Rows are points. Any point is a mix of the corners, with weights that add up to 1. It lies inside the corners' shape when no weight is negative. Is each point inside? If not, which corners have a negative weight?

Corners:
(1): [-63 31]
(2): [-12 59]
(3): [4 -44]
Points:
[-33 71] => outside (3)
[-55 10] => outside (2)
[11 -36] => outside (1)
[-4 -30] => inside
[-51 2] => outside (2)
[-4 -10] => inside

Corners:
(1): [-65 -49 -83 -58 59 -57]
(2): [66 97 27 79 -41 70]
(3): [8 80 -8 88 -25 -13]
(4): [-29 -44 -3 -47 79 -41]
(5): [39 -24 -1 19 -28 52]
(6): [10 -17 -14 -42 51 -39]
(7): [-27 4 -13 -45 1 -20]
Points:
[7 57 -9 59 -12 -8] => inside
[-20 -39 -26 -54 38 -28] => outside (2, 3)
[-28 -18 -25 -52 46 -28] => outside (3, 5)
[0 23 -17 29 13 -12] => outside (7)
[-22 -19 -27 -28 36 -35] => outside (2)
[10 28 -10 34 -12 13] => outside (6)
[12 10 6 -13 -4 15] => outside (1, 3)
[-4 49 -30 36 -4 -13] => outside (4, 5)
[23 2 3 -22 19 1] => outside (1, 3)

Corners:
(1): [-36 20 32 34 19 -85 -85 49 20 3 -3]
(2): [-24 -50 -40 7 -79 89 23 13 4 -5 45]
(3): [-16 15 36 19 -30 55 102 -23 62 -19 -14]
(4): [-4 85 79 -46 -48 105 25 -26 -102 -6 -42]
(5): [58 -36 -12 32 24 -54 34 6 26 18 14]
(6): [-41 -44 76 -25 25 2 -44 2 -70 23 -32]
(7): [-6 6 -43 11 -41 102 49 -61 26 51 3]
(8): [70 -12 -35 33 71 -30 -36 98 21 47 -34]
(9): [26 -10 -2 -23 74 -34 -39 91 -2 29 21]
(10): [-7 -15 0 -22 3 12 -10 -26 -28 -86 0]
(11): [84 -72 -63 -46 -6 -79 -103 35 54 15 -24]
(12): [-15 -30 70 30 -26 46 -14 -19 34 -38 35]
Points:
[-9 -12 -1 9 -10 7 -17 19 8 8 9] => inside
[7 -17 14 3 8 11 -14 12 0 -15 1] => inside
[9 -1 13 8 0 15 7 12 9 17 -6] => outside (10)
[-5 -10 45 10 9 7 -3 23 -17 14 1] => outside (7, 10, 11)
[15 -27 -36 10 -5 15 17 16 41 33 4] => outside (4, 10, 12)
[14 -13 9 11 10 -17 -26 21 4 9 0] => outside (3)
[7 -1 16 6 -10 23 1 1 4 -14 3] => outside (6)

Corners:
(1): [-28 -41 -32 86 -37 2 49 -24 -39 -15 -5 20 -39 74]
(2): [-46 -17 8 20 31 27 73 75 15 44 -66 -72 -15 -29]
(3): [-79 -23 -2 -10 8 11 40 7 -26 34 -59 26 -47 1]
(4): [28 -8 -18 0 22 22 -13 85 -12 95 -29 -77 -18 -57]
(5): [-25 -40 14 6 -44 -36 45 -14 0 -25 11 22 -3 44]
(6): [-17 3 47 16 -22 28 65 50 -12 18 -1 13 -117 70]
(7): [9 37 -22 -14 60 -22 3 -16 7 -24 -24 -29 11 -92]
(8): [-50 -28 -4 -14 -55 34 39 -24 -18 -13 -29 -42 -66 69]
(9): [32 -15 -37 -40 107 33 26 48 -30 21 2 -47 12 -15]
(10): [-23 48 105 -34 -3 -82 -39 -40 -21 -105 2 2 62 39]
(11): [-41 21 107 6 -3 -2 -46 -81 37 -87 8 62 52 38]
(12): [-116 -40 80 15 5 -59 -46 -37 39 -80 0 29 -49 -27]
(13): [34 -29 23 -17 19 49 15 46 -28 -29 -42 0 24 -58]
(14): [34 -18 23 11 29 33 34 6 -70 86 -9 -115 11 -71]
(15): [-93 25 -11 21 -34 15 19 2 -37 -45 36 26 -27 34]
Points:
[-24 -19 7 4 26 9 24 9 -5 21 -22 -22 -32 -13] => outside (10, 13, 15)
[-16 -18 -9 -6 -8 17 42 48 -30 0 -31 -11 -22 30] => outside (7, 11, 12, 14)
[-26 -21 22 2 -1 5 19 9 -13 -9 -10 -5 -10 13] => outside (7)
[-6 -9 28 -5 8 1 13 0 -18 -4 -17 -14 -13 3] => outside (2, 15)
[1 -17 27 -6 11 10 0 9 -8 -1 -1 -28 -5 -39] => outside (1, 2, 3, 10)
[-33 -5 20 4 -3 5 23 12 -20 0 -32 -31 -27 -8] => outside (5, 9, 11)
[-42 -18 20 7 -10 -11 18 -9 -11 -22 -11 4 -19 20] => inside

Corners:
(1): [60 -34 -31 36 67 46 -4 41 28 -76 37 14 -52 6 34 -12 -74 42 45 3]
(2): [10 -15 14 26 90 85 -78 -64 17 75 2 -50 -13 -51 -15 35 40 -27 24 51]
(3): [-90 39 -47 17 90 1 -18 -42 29 69 23 23 20 8 31 14 -24 -48 -13 9]
(4): [66 0 36 39 16 -23 26 -9 -38 -24 -1 -37 -9 35 -61 -12 62 -9 24 -15]
(5): [-32 68 -5 -58 -14 28 1 0 -29 -40 77 -15 2 -63 -2 18 49 33 76 38]
(6): [61 49 -17 -44 40 64 -7 13 48 10 -50 22 -26 -78 -46 -45 -25 -78 -78 -21]
(7): [-19 -2 75 -23 38 7 -70 -30 37 -8 -61 13 -51 69 -41 -72 73 -75 38 28]
(8): [60 -52 86 -37 5 -90 -45 26 30 -50 -71 71 -7 -32 -50 -50 11 -14 68 59]
(9): [-9 -9 51 21 42 56 11 -43 45 -41 -24 16 -67 -12 -35 43 -15 -22 2 -29]
(10): [-3 65 -80 15 0 -23 41 63 -1 -50 87 -39 -18 -58 -40 8 -52 -37 2 40]
(11): [36 19 -18 18 -17 -31 25 66 33 -48 -30 -24 26 44 -50 -36 31 -30 -13 -21]
(12): [37 -7 66 -10 -26 13 -54 -20 -11 4 -29 43 -42 33 38 -15 6 -23 -59 -54]
(13): [-3 13 -10 7 32 0 66 -41 50 -73 19 -25 -27 -26 -20 -17 -40 -78 -45 -54]
(14): [-92 19 -72 39 27 35 -52 -42 -35 7 -16 51 -61 117 58 -20 -79 -56 45 -23]
(15): [-18 -13 -48 56 3 -103 -4 32 -56 29 -50 46 -3 60 47 -51 41 15 -23 24]
(16): [-54 -10 46 -64 71 -42 2 24 4 33 -71 -27 18 -81 39 21 36 30 -25 -50]
(17): [11 -49 -25 -14 -6 -27 50 55 54 30 37 -49 -56 35 44 -58 -29 -24 12 7]
(18): [-55 35 -58 21 62 38 53 -59 -44 39 -26 -48 -10 9 13 6 -72 -20 -42 20]
(19): [25 41 36 21 -6 78 -69 -32 -22 -51 30 -5 -63 -16 -67 0 -24 27 55 -11]
(20): [54 -16 -40 -51 37 93 -56 15 -30 -28 11 -12 -56 -23 -33 17 -3 28 -23 -27]
(21): [51 -17 68 16 -16 -4 37 47 18 -64 7 -2 -6 -21 -48 -83 -14 -89 -18 5]
Points:
[-10 40 -40 7 15 36 -20 -15 -11 9 23 -18 -28 14 -10 -10 -6 -25 4 3] => outside (1, 8, 9, 16, 21)
[24 -5 25 -14 30 13 -18 11 16 -26 0 3 -32 -26 -17 -16 10 -14 8 1] => outside (11, 14, 18)
[11 5 30 3 14 -13 -32 7 7 14 -11 -1 -8 -1 -17 -32 33 -37 18 17] => outside (1, 9, 13, 18, 20)
[-25 19 -19 26 47 2 9 -8 18 3 -22 2 -10 0 5 -19 -20 -62 -37 -7] => outside (4, 5, 8, 17, 19, 20)
[32 -2 15 -1 21 5 4 6 10 -31 -8 -10 -25 -21 -26 -16 3 -16 -4 -3] => outside (3, 14)
[-7 19 2 -14 35 29 -11 -7 11 -21 -1 -4 -21 -27 -16 -2 -15 -24 0 -5] => outside (4, 15, 17)
[21 6 13 -6 16 -3 2 14 3 -27 -3 -2 -18 -14 -21 -18 3 -13 -2 -3] => outside (2, 14)
[-14 12 -11 24 15 6 24 5 -15 0 9 -32 -21 5 12 1 -19 3 6 0] => outside (3, 6, 7, 8, 13, 20)

Corners:
(1): [-38 35 -6 -14 36 18 -23 48 -53 -28 -93 48 39 -17 44 37 32 -96 27 8]
(2): [-102 -11 -70 46 10 -15 5 -32 -20 -6 -92 65 41 -55 33 -29 7 14 39 7]
(3): [21 -18 7 21 -29 7 -48 -48 1 78 48 -93 -52 34 -45 -49 24 50 -17 20]
(4): [60 21 32 46 -8 16 9 -23 43 86 110 -85 0 12 3 -26 -12 88 -8 28]
(5): [-10 6 53 2 -116 -15 84 9 -42 -46 3 -5 39 30 -19 33 54 -8 -3 -16]
(6): [-26 8 -108 24 108 38 -46 22 9 -24 -44 74 -18 -3 19 -35 -6 8 59 41]
(7): [-15 14 13 -32 -81 16 47 -11 -41 68 24 22 31 68 -7 3 23 -29 -5 21]
(8): [21 -7 -21 1 -16 2 62 8 -51 47 2 -76 -27 21 -22 -85 0 34 -52 -10]
(9): [1 -70 11 41 57 6 20 -21 17 -26 39 17 36 -12 15 -16 -31 21 -11 -14]
(10): [-30 -12 31 9 -64 -34 51 71 -62 -9 45 25 60 19 -2 82 -3 -45 27 -31]
(11): [-46 4 -29 -39 -54 17 32 14 -73 -26 -37 57 64 -8 -17 98 -10 -42 47 68]
(12): [-23 35 3 -24 -43 35 19 50 -62 0 -76 70 -16 -33 -27 14 20 -78 -24 -20]
(13): [44 -8 9 -10 -56 -57 20 -18 3 22 31 -2 -12 45 26 20 24 -17 9 30]
(14): [-18 -5 10 -19 -77 -17 76 -14 -24 -1 60 -5 2 30 -26 79 49 -36 -3 0]
(15): [36 -24 -6 -7 -27 0 84 8 -27 9 29 -10 4 30 -32 13 40 -36 46 19]
(16): [-23 46 -95 42 111 -10 -72 -6 44 -25 -54 47 -36 -7 13 -85 -62 -26 86 -14]
(17): [33 -39 55 2 31 0 11 -20 -35 6 105 -29 8 -15 -3 8 -31 55 6 -57]
(18): [46 -42 -23 5 -13 24 7 -10 51 36 97 -102 -49 16 23 -108 19 38 -36 0]
(19): [60 -8 1 31 30 -32 15 -10 -40 19 109 -33 -40 17 -11 -88 1 11 -20 0]
(20): [-38 41 -64 60 83 68 -64 -27 -6 13 -85 56 -56 -7 33 -32 -40 -24 74 15]
(21): [-24 -28 46 -25 -95 2 121 33 16 35 50 -24 -8 42 -13 -11 61 -4 -9 37]
Points:
[-21 15 -8 9 -11 19 12 4 -19 26 0 8 -12 11 1 -26 10 -9 5 -4] => outside (9, 11, 13, 15)
[-16 2 -10 3 -28 11 25 2 -10 12 -6 18 6 15 -1 12 19 -26 17 17] => outside (8, 17, 19)
[7 -12 2 11 -16 4 18 -11 -19 26 31 -26 -6 19 -5 -14 13 12 2 11] => outside (12, 16)
[8 0 -7 12 -22 1 11 -10 -28 26 34 -23 6 14 -1 1 11 14 12 19] => outside (9, 12, 16, 21)
[-7 -9 -26 10 -30 -11 27 -11 -11 14 3 -8 10 13 -11 -12 6 9 3 5] => outside (1, 17, 19, 20, 21)
[-4 -2 -12 14 6 8 5 0 -21 5 1 11 9 -1 2 -8 -5 -1 17 5] => outside (14, 21)
[10 -10 -16 8 1 7 11 -18 -1 28 31 -12 -15 11 0 -31 0 14 8 10] => outside (1, 5, 10)
